Each row is a point. Examples show where two turns around zero, p and q, send a point. Write where each new point lands after one turn and then the other. Backwards means that the second turn is done in reverse. Each puzzle has new turns, and all numbers are rounded.

Turn p:
[ 1.97 -1.13] => [-1.61 -1.60]
[-1.41 -1.11] => [-0.70  1.65]
[1.33 2.03] => [ 1.61 -1.82]
[-2.13 -1.79] => [-1.17  2.53]
[0.25 2.00] => [ 1.86 -0.77]
Turn q:
[ 1.33 -0.87] => [0.82 1.36]
[ 1.10 -0.93] => [0.89 1.13]
[1.01 3.48] => [-3.51  0.89]
[-2.46 -0.75] => [ 0.83 -2.43]
[-0.97 -0.92] => [ 0.95 -0.94]
Where do these land?
q, then p backwards: [1.30 1.66] => [-0.75 -1.97]
p, then q: [-2.13 -0.31] => [-2.14  0.19]
q, then p: [-0.77 -2.64] => [-1.36 -2.39]
q, then p backwards: [1.61 1.29] => [-1.16 -1.71]

Turn p:
[ 0.85 -3.68 -2.40] => [-4.47 -0.13  0.11]
[ 0.14 -0.08  2.18] => [ 1.15 -1.56  1.02]
[ 1.72 -0.14  1.79] => [ 0.58 -2.40 -0.25]
[-1.04  1.57 -2.40] => [ 0.09  2.78 -1.26]
[-1.43  0.40 -0.01] => [0.58 1.11 0.79]
[-0.25  1.93  0.84] => [ 2.07  0.21 -0.40]
Turn q:
[-0.21 -0.19  2.92] => [-0.52  1.30  2.58]
[ 0.51  0.64 -2.13] => [ 0.98 -1.00 -1.80]
[-2.52  2.79 -0.85] => [ 1.34  2.90 -2.15]
[-0.65 -0.99 -0.67] => [-1.12 -0.23 -0.74]
[-0.16  0.24 -0.21] => [ 0.15  0.15 -0.29]
[ 3.04 -2.49  0.93] => [-0.84 -3.14  2.40]
Where do these land?
q, then p backwards: [-2.25  0.50  0.18] => [-0.73  0.55 -2.12]
q, then p: [2.32 0.70 1.70] => [ 0.44 -2.89  0.49]
q, then p backwards: [-1.69 -2.74 -1.28] => [ 1.95 -1.86 -2.18]
q, then p: [-1.48  0.73 -0.36] => [ 0.50  1.10 -1.18]
p, then q: [ 3.09  0.81 -0.24] => [-1.31 -1.87 -2.25]
